Rows are points. Two turns around zero, p and q, are shown by what they do to some points. Where does a point land after both, in the order given? Backwards means that the second turn is done in reverse. Each puzzle has new turns, and all numbers are rounded.
In the rows, zero is written as 128.

Turn p:
[ 60 110 148] -> [110  93  66]
[116 142 149] -> [111 106 129]
[134 138 105] -> [121 152 133]
[148 141 151] -> [128 111 156]
[144 120 139] -> [144 120 140]
[166 117  75] -> [154 187 143]
Turn q:
[107 140 170] -> [ 92 133 160]
[ 86 119 134] -> [ 89 143 115]
[149 113 123] -> [142 107 121]
[169 139  86] -> [186 129 115]
Where do these land?
q, then p: [160 102  96] -> [166 163 138]
q, then p backwards: [131 112 117] -> [114 116 134]
p, then q backwards: [163 139 129] -> [141 157 147]
q, then p: [ 83 110 155] -> [ 98 121  82]
p, then q: [103 176 142] -> [ 78 144 108]

Turn p:
[116 104 150 109] -> [153 119 157 132]
[118  75  98 142] -> [168  90 100 114]
[130 181 125 112] -> [ 80 150 141 117]
[127 185 143 146] -> [ 75 147 129 153]
[150  95 123 131] -> [164 134 112 123]
Turn q:
[113  99 144 141] -> [119 124 165 127]
[ 91 141  92 103] -> [115 182 111 120]
[137 120 177 132] -> [150  96 154 109]
[173 113 146 117] -> [120  80 118 114]
[126 166  81 147] -> [135 158  92 170]
Where do these land?
p, then q: [116 121 115 143] -> [105 130 132 133]
p, then q: [148 158 117 160] -> [128 169 119 154]
q, then p: [127  99 158 115] -> [150 127 166 129]
p, then q: [ 80 155 148  77] -> [153 121 183  79]
q, then p: [170 107 102 145] -> [143  79 106 137]

Turn p:
[ 99 162 147 122  94 130] -> [142 100 155 134 104 163]
[128 100  71 152 112 137] -> [101  98  92 119 111  87]
[117 129 149  90 135 134] -> [139 143 164 108 131 135]
[112 190 164 122 143 162] -> [152 162 149 140  84 178]
[105 130 128 110 149  86] -> [158 126 157 148 145 102]
[187 117 111 143 130 131] -> [122 139  72 112 151 127]
[148  67 125 157 134 116] -> [ 81 127 107 135 170 101]
Turn q:
[ 52 124 151 145 151 113] -> [111 165 170 132  68 146]
[129 128 151 113 159 168] -> [116 101 123  97 115 163]
[120 146 135 164 104 126] -> [142 157 157 123 149 129]
[149 106 140 108 151 151] -> [121  91 109 102 117 131]
[156 130 106 107 101 180] -> [153 122  76 106 159 148]
[153 142 104 130 135  98] -> [131 110 132 165 147 112]
[154 116 146 152 100 134] -> [141 133 136  96 154 103]
[ 80 123  59 123 131  91] -> [153 156 115 201  88 122]
[160 138 161 109 119  91] -> [ 82 117 133 129 157  98]
Where do these land?
q, then p backwards: [116 122 115 181  84  94] -> [113 127 129  96 194 104]
q, then p backwards: [ 81 106 107 143  96 101] -> [116 149 116 128 193 142]
p, then q: [131 142  90 120 133 132] -> [129 130 109 147 146 102]
p, then q: [146 145 134 116 111 110] -> [137  97 113 117 129 129]
q, then p: [127 109 146 150 153 134] -> [120 119 147 107 152 145]
q, then p backwards: [147 157 156 121 115 169] -> [169 110 156 110 100 133]
p, then q: [159  78 149  79 193 165] -> [ 53 129 139 178 145 185]
p, then q backwards: [118 165 127 113 138 118] -> [114 120 102 156 134 137]

Turn p:
[172 139  96 115  96 155 174 111 132] -> [135 114 158 123 127 122 125  55  97]
[104 153 142 145 161 152 157 131 117] -> [148 132 110 109 111 181 137 126 130]
[154 114 134 163  96 165 147 172 147] -> [ 78  88 146 115 122 146 156 116  92]
[151 155 143  92 144  96 148  91 158] -> [172 118 128 156 162 122 134  94 167]
[161 138  73 120 117 142  86 149 127] -> [ 86 124 135 141 136 116  65 113 108]
[107  80 143 170 161  94  84  93 108] -> [103 187  80 127 120  96 154 165 160]
[ 68  94 132 162 148 103 124 146 129] -> [117 168 123 103 141 142 155 190 131]
[106 151 152  90 128  86 110 153  90] -> [159 111 145 118 113 115  95 174 172]
[114 154 138 124 113 126 129  94 142] -> [153 139 140 165 119 135 139 120 133]
[144 102 128  98 117 163 121 138 130] -> [129  97 114 126 129 104 120 125  89]
Turn q:
[134 126 116 128 112 140 103 194 120] -> [111 127 153  91 140 115  78 107 116]
[136 112 131 131 145 181 126 108  93] -> [143 120 119 146  90 113  95 148 162]
[114 140 129 138 146 131 179 117 113] -> [160 109 103 124 119 165 136 133 141]
[108 128  89 141 138 114 107 188 211] -> [ 86 151 183 130 195 176 106 113 106]
[120 122 159  76  95 117 124 115 148] -> [138 140 146 132 112 107 156 146  72]
[117 130 117  96 152 119  92 133  91] -> [143 161  98 125 145  93  99 134 122]
[105 111  91 146  50 126 179 115 188] -> [153  98 220 120 146 159 188 127 134]
[147 135 187 136 134 119 126 126 110] -> [108 110  90 133  92 118 134 110 106]
[199 110  90 133 142 133 129 104 153] -> [ 75 123 137 124 137 124 145 182 173]
[112 187 162 145 129 128 132 116 107] -> [142 149  94 121  89 146 142  84 128]
[132 118 127 135 151 118 136 110  91] -> [142 114  89 134 131 115 127 135 149]
[112 119 139 131 142 112 102 108 110] -> [136 136 104 156 136 103 129 116 128]
Where do these land?
q, then p: [ 98 107 132 157 116 148 120 116 127] -> [103 135 116 146 122 118 166 117 140]
q, then p: [125 108 119  85 144 167 144 120 120] -> [ 84  87 140 124 124 125 108 144 134]
p, then q: [117  98 125  89  93 153 161 135 136] -> [132  92  81 110 121  92 127 146 122]
p, then q: [167 171 131 118 150 126 112 163 132] -> [115 135 162 184 141 114 107 136 132]
p, then q: [161 163 191  99 163 120 113 142 149] -> [ 92  95 175 165 166 138 116 159 153]
p, then q backwards: [ 86 123 108 158 117  62 104 120 106] -> [152 146  73  96 128 163  91 100 147]
q, then p: [175 133 145 118 184 122 118 165 175] -> [139 155 122 117 102 164  92 188  89]
q, then p: [116 109 102 146 110 121 151  75 103] -> [107 110 134 117 175 128 166  93 136]
q, then p: [112 112 128 125 127 165 164 142  96] -> [ 94  98 118 140 133  85 123 124 114]
q, then p: [122 111 113 177  80  98 134 108 106] -> [149 140 115 122 171 105 182 100 141]
p, then q: [ 85 150 100 162 103 109 139 103 138] -> [122 138 114 115  70 160 131  94 123]
p, then q: [170 150 143 102 149 144  77 148 149] -> [117 119 153 173 178 110 105 117 159]
